Each row is a point. Before rounding, the points of a table are all equally far from one centre. They may lie mostly on one side of it. Where is the centre, to within rounding?

Points:
-0.11	-0.26
+0.10	-0.38
+0.30	-0.36
+0.00	-0.35
-0.18	+0.18
+0.48	-0.22
-0.21	+0.10
+0.54	+0.09
Centre: +0.17	+0.00

Points, 14 rows:
+0.37	+0.30	+0.25	-0.45	-0.45	-0.05	+0.04	+0.04	-0.29
+0.30	+0.28	-0.03	-0.32	-0.64	+0.16	+0.06	+0.26	-0.18
+0.26	-0.07	+0.32	-0.53	-0.43	+0.19	+0.12	+0.21	-0.10
-0.05	+0.24	+0.03	-0.20	+0.05	+0.17	-0.07	-0.20	-0.01
+0.41	+0.14	+0.11	-0.55	-0.34	+0.01	+0.13	+0.12	-0.26
+0.27	+0.18	+0.18	-0.36	-0.54	+0.19	+0.27	+0.28	-0.14
-0.04	+0.34	+0.25	-0.36	-0.22	-0.22	-0.07	-0.11	-0.14
+0.19	+0.25	+0.45	-0.26	-0.55	-0.05	+0.00	+0.30	-0.35
+0.21	+0.26	-0.15	-0.28	-0.48	+0.25	+0.06	+0.39	-0.42
+0.02	+0.36	+0.26	-0.55	-0.24	+0.01	+0.09	+0.31	-0.40
+0.18	+0.25	+0.18	-0.35	-0.40	+0.21	-0.02	-0.07	-0.60
+0.19	+0.09	+0.20	+0.03	-0.63	+0.16	+0.12	+0.08	-0.39
+0.36	-0.13	+0.04	-0.23	-0.29	+0.16	+0.29	+0.27	-0.32
-0.02	+0.15	+0.21	-0.17	-0.40	-0.25	+0.11	+0.00	-0.44
Centre: +0.09	+0.11	+0.12	-0.20	-0.24	+0.12	-0.08	+0.18	-0.20

Points (21 x 18):
-0.09	+0.06	+0.28	-0.33	-0.11	+0.25	+0.48	-0.22	-0.35	+0.44	+0.37	-0.15	-0.23	-0.22	+0.05	-0.34	-0.24	+0.54
+0.08	+0.11	+0.23	-0.40	-0.37	+0.33	+0.22	-0.02	-0.44	+0.36	+0.14	+0.07	+0.09	+0.21	-0.01	-0.14	-0.30	+0.54
-0.12	+0.19	+0.38	-0.20	-0.24	+0.19	+0.26	-0.34	-0.28	+0.45	+0.01	-0.25	+0.09	+0.26	+0.20	-0.41	-0.27	+0.74
+0.18	+0.29	+0.02	-0.23	-0.30	+0.15	+0.50	-0.26	-0.25	+0.24	+0.35	+0.08	-0.26	-0.04	-0.08	-0.33	+0.02	+0.47
-0.28	+0.16	+0.16	-0.28	-0.50	+0.34	+0.30	-0.11	-0.24	+0.14	+0.25	+0.00	-0.24	+0.03	+0.36	-0.26	-0.12	+0.62
-0.11	+0.20	+0.28	-0.40	+0.15	+0.41	+0.30	-0.23	-0.23	+0.15	+0.30	-0.03	-0.28	+0.19	+0.07	-0.18	-0.19	+0.63
-0.07	+0.31	+0.32	+0.07	-0.13	+0.30	+0.39	-0.15	-0.01	+0.27	+0.29	-0.11	-0.31	+0.10	-0.08	-0.22	-0.16	+0.32
-0.21	+0.01	+0.14	-0.18	-0.33	+0.18	+0.66	-0.08	-0.40	+0.25	-0.03	-0.02	-0.05	+0.12	+0.00	-0.08	-0.19	+0.44
-0.05	+0.21	+0.28	-0.44	-0.26	+0.07	+0.34	-0.39	-0.20	+0.40	+0.42	-0.11	-0.36	+0.01	+0.06	-0.05	-0.17	+0.50
-0.15	+0.06	+0.15	-0.53	-0.24	+0.06	+0.26	-0.21	-0.17	+0.33	+0.29	-0.22	-0.41	+0.33	-0.08	-0.13	-0.27	+0.42
-0.18	+0.25	+0.23	-0.36	-0.11	+0.00	+0.31	-0.25	-0.45	+0.52	+0.14	-0.21	-0.24	+0.35	+0.09	-0.30	-0.21	+0.68
-0.07	-0.04	+0.28	-0.35	-0.22	+0.13	+0.22	-0.32	-0.11	+0.72	+0.18	-0.33	-0.33	-0.01	+0.01	-0.12	-0.23	+0.44
-0.04	+0.16	-0.01	-0.04	-0.03	+0.20	+0.09	-0.38	-0.04	+0.51	+0.45	-0.33	-0.23	+0.12	+0.29	-0.26	-0.04	+0.64
+0.03	+0.25	+0.02	-0.51	-0.27	+0.28	+0.56	-0.16	-0.28	+0.26	+0.20	-0.22	-0.19	-0.07	-0.08	-0.18	-0.19	+0.47
-0.07	+0.44	+0.07	-0.05	-0.25	+0.21	+0.45	-0.37	-0.10	+0.37	+0.32	-0.33	-0.12	+0.06	+0.20	-0.26	-0.15	+0.49
+0.00	+0.36	+0.34	-0.35	-0.17	+0.16	+0.05	-0.58	-0.18	+0.43	+0.13	-0.18	-0.26	+0.17	-0.08	-0.07	-0.19	+0.51
-0.03	+0.01	+0.17	-0.10	-0.18	+0.36	+0.34	-0.36	-0.19	+0.54	+0.37	-0.07	-0.41	-0.03	+0.00	-0.23	+0.07	+0.29
-0.26	+0.31	+0.20	-0.09	-0.30	+0.41	+0.11	-0.23	+0.01	+0.52	+0.13	-0.17	-0.35	+0.14	+0.28	-0.20	-0.18	+0.44
+0.01	+0.10	-0.06	+0.04	-0.18	+0.28	+0.28	-0.30	-0.04	+0.49	+0.32	-0.37	-0.09	+0.19	+0.30	-0.07	-0.08	+0.51
-0.05	+0.17	+0.24	-0.16	-0.37	+0.28	+0.41	-0.21	+0.00	+0.31	+0.12	-0.10	-0.58	+0.06	+0.16	-0.23	+0.00	+0.31
-0.09	+0.32	+0.19	-0.16	-0.31	+0.32	+0.21	-0.21	-0.07	+0.16	+0.18	-0.03	-0.29	+0.19	-0.10	+0.04	-0.33	+0.27
Centre: -0.08	+0.09	+0.11	-0.26	-0.06	+0.01	+0.06	-0.15	-0.21	+0.22	+0.01	-0.11	-0.04	-0.02	+0.17	-0.27	+0.01	+0.28
